Each wall is flat, endless, passes through zero and stands at right angles to its row. A trip goes straight from one point to another. List the walls that it crosses, first one first.
In the rows, zero is written as 128.

Walls:
(1): [218 162 106]
(2): [161  88 120]
(3): [ 80 103 132]
(4): [ 87  99 171]
(5): [122 104 111]
(6): [ 94 159 129]
(7): [138  93 109]
(8): [123 138 207]
(9): [172 134  79]
Trips:
[102 156 174] to [113 147 151] -> none
[157 101 100] to [148 109  88] -> none
[144 110 118] to [160  96 158] -> 8, 4, 9
[127 213 146] to [125 162 157] -> 4

Walls:
(1): [102 128 128 119 141 122 204 133 111 111 107  84]
(2): [128  95 123  92  98 130 131 124 134 148 124 138]
(3): [157  63 144 172 121 143  60 138 140 143 131 125]
(4): [132 112 175 144 109 119 155 104 135 160 142  75]
(5): [ 89 113 131 123 121 149 128  99 161  77 116 114]
(6): [153 151 135 135  85  81 127 179 146  77 123 107]
(7): [143 109 138 113  61 164 148 129 129 140 120  93]
(8): [ 80  61 155 145  88 116 160 146 114 144 182 149]
(9): [141 148  93 155 154  92 141 131 124 139  89 104]
(10): [ 95 194 149 174 172 135 146 123 101 160 154 151]
(11): [161 128 119 114 170 190  52  90 128 111  76 132]
Trips:
[131  64 163 188 136 115 171  47 120 149 146 121] to [ 93  88  80 123 107 146 125 179 122 103 111 172] -> 10, 4, 1, 6
[155 102 161  91 108 136 154 116 130 169 110  96] to [134 104 122 101 146 112 173 118 127 157 112  64] -> 3, 9, 8

Walls:
(1): [127 141 128 164 117 133  61  98 166 111 149 152 158  96 113 117 122 164
  91 121 113 152 138 103 156 150 154 116 154 184 153  82]
(2): [154 159 122 171  93 111 159  80 133 110 147 151 124 147 112 148 146 192
 124 125 145  88 135  79  87 144 127 117 102 119  78 141]
(3): [ 88 106  96  86 125  72 161 133 175 146 100 144 145 132 139 168  99 134
 139 151 139 137 158 114  83 106 138 111 134 181 149 102]
(4): [130 145 102  91  96 137  65 101 111 136 150  97  71 138  87 108 189 161
  92 110 129  85 147 133 179 130 113 101 137  51 119 117]
(5): [108 153 178 150 111  97  89  83 158  84 148 188 139 133  82 147 139 112
 110 141 161 130 173 130 118 112 119 149  77 134 127 104]
(6): [153  87 162 128  98  84 133 186 139 164 121  97 148  90 119 110 175 127
 135 161  84 126 131 149 146 167 121 108 154 143 102 138]
(7): [130  51 118 131  65  80  81  95 100 166 120 159 155 160 131 108 108 207
 168 173 109 111 117  74 233 186 182 194 134  97 142 165]
(8): [142 114 121 107 130 171 130 147  81 117 126 170  95 165  77 111 106 129
 129 163 160 122 166 184 161 132 164 149 106 104 147 129]
(9): [133  89 104 158  97 113  89 155 133 176 103 153  99 136 173 126  96 123
 158 154 166 143 153 121 174 144  97 160 124  98 155 113]
(10): [133 136 192 131  39 111  85 187 205 162 147 105 100 127 164 159 111  93
 171 135 148 137 134 175 147 152  91 135 146 100 144 154]
(11): [156 186 116 133  92 155 155 119 166  74 131 216 116 179 112 143 118  69
 183  88  85 138 120  56 127 131  92 171 103  96 109 159]
Trips:
[109 126  96  93  96  85  93 143 155 138  94 157  71 141 132 167  79  48
 148  84 126  97 110 147 160 138 118  89 163 117 154 129] to [ 79 113 132 139 116  74 122 134 178 137 140 180 186  86 181 102 101 123
 117 119 158 108 115 116 132  84 138 183 157  97 128  66] -> 8, 7, 5, 1, 4, 11
[100 177 168 188  93 186 132 100 140 100 167 160 108 111  76 121 221 104
  91 176 112 209 154  95 123 124 147 197 119  72  68  89] to [120 104 117 130 118 115 107  95 124 116  92 109  99 151 132 116 104 177
 126 145 120 113 141 145 145 143 169 109  39 114 159  96] -> 7, 9, 11, 3
